Each point is reached from the start by the listed moves, each made 0, 1 or 2 times, or once backwards (-1), plus a little noise. Say if it took an odd or an even number of moves. Then give how often each move was made.

Moves:
(1): [ 6.8 -1.0 -1.6 -3.2 -1.8]
(2): [-1.1  6.4  2.0  0.2 -0.9]
(3): [ 2.4 -3.7  3.1  3.7  0.4]
Start: [ 1.3  2.3 -2.0  0.7 -0.7]
Points:
[ 6.6 -1.1 -8.6 -5.6 -1.6] -> odd (1, -1, -1)
[ 5.6  5.3 -7.1 -6.0 -3.0] -> even (1, 0, -1)
[-1.7 -3.8  5.8 11.1  1.2] -> odd (-1, 0, 2)

Moves:
(1): [ 4.3  2.1  1.9 -1.9  1.5  1.6  0.7 -0.1 -0.6]
(2): [-0.5  3.8  0.3 -0.2 -1.1 -0.1  2.0  0.5 -1.5]
(3): [-1.4 -1.3  2.2  0.6 -0.4  0.2  0.5 -1.6  1.4]
(4): [ 1.1  0.7  1.2  3.2 -0.1  0.5 -0.9  1.6 -0.3]
(5): [-3.2  0.5  0.3 -0.2  4.2 -0.8 -0.1  2.1 -0.8]
(6): [-0.9  1.6 -2.2  1.1 -1.0  6.0  2.3  1.2 -1.3]
Start: [-1.7  0.1  0.1 -0.6 -1.1  2.2 -2.5 -0.4  0.8]
Points:
[ 2.4 -0.2  6.2 -3.4  7.1  4.8 -2.6 -0.6  1.7] -> odd (2, -1, 1, 0, 1, 0)
[-6.5  5.9 -1.1  0.8 -5.0  0.5  0.5  0.5 -1.5] -> odd (-1, 2, 0, 0, 0, 0)
[ 8.0  6.8 -0.9 -1.9 -4.2 18.5  3.2 -0.3 -2.3] -> odd (2, 0, 0, 0, -1, 2)
[ 3.1 17.4 -0.5 -0.1  2.1 17.1  6.4  8.0 -8.5] -> odd (2, 2, -1, 1, 1, 2)
[10.7 10.6  7.7 -3.0 -3.6  0.5 -0.2 -1.4 -1.3] -> odd (2, 2, 0, 1, -1, -1)
[-3.0 -3.1  1.0  5.7 -7.5  1.8 -3.6 -2.4  3.2] -> even (-1, 0, 1, 1, -1, 0)

Moves:
(1): [ 5.9 -3.0 -2.4  0.2  0.7  3.3 -0.6  0.5 -1.1  1.5  0.0]
(2): [-1.1  1.4  0.5  1.2 -1.1  0.4 -1.2  0.5 -3.9  1.2  4.2]
(3): [-1.5 -2.4  1.3  0.0 -3.1  0.9 -0.5  1.3  0.4  1.3 -2.8]
(4): [-0.4 -1.1 -3.1  2.0 -2.7  2.0  0.2 -2.2  3.0 -1.7 -0.2]
(5): [-2.6 -2.3  4.7  3.4  3.5  3.8  1.4 -4.3  5.2  1.8 -0.1]
(6): [-1.5 -0.1  0.3 -1.8 -0.4  3.3  1.1  1.8  3.1  1.4  0.5]
(7): [ 1.6  1.0  0.2  1.0 -0.2 -0.3  4.0 -1.1 -1.1  1.5 -0.3]
(8): [-1.9 -2.8  0.5  4.3  1.1 -0.1 -0.5  3.3  2.1 -0.2 -1.0]
Start: [ 2.1 -2.2 -4.0  3.0 -1.3 -2.7 -0.3 -1.9  2.1 -2.2 -2.9]
Points:
[ -3.1  -8.7  -7.6   9.1 -13.8   0.7  -7.2  -4.0   3.2  -4.8  -4.7] -> odd (0, 1, 2, 2, 0, -1, -1, 0)
[14.5 -6.5 -9.3 -2.0 -0.8  4.6 -5.0 -3.3 -1.0 -0.5 -1.7] -> even (2, 0, 0, 0, 0, 0, -1, -1)
[-16.2  -6.8   7.8   4.2  -6.9  12.7  -0.1  -8.8  18.4   3.3  -2.1] -> odd (-1, 1, 2, 1, 2, 2, -1, -1)
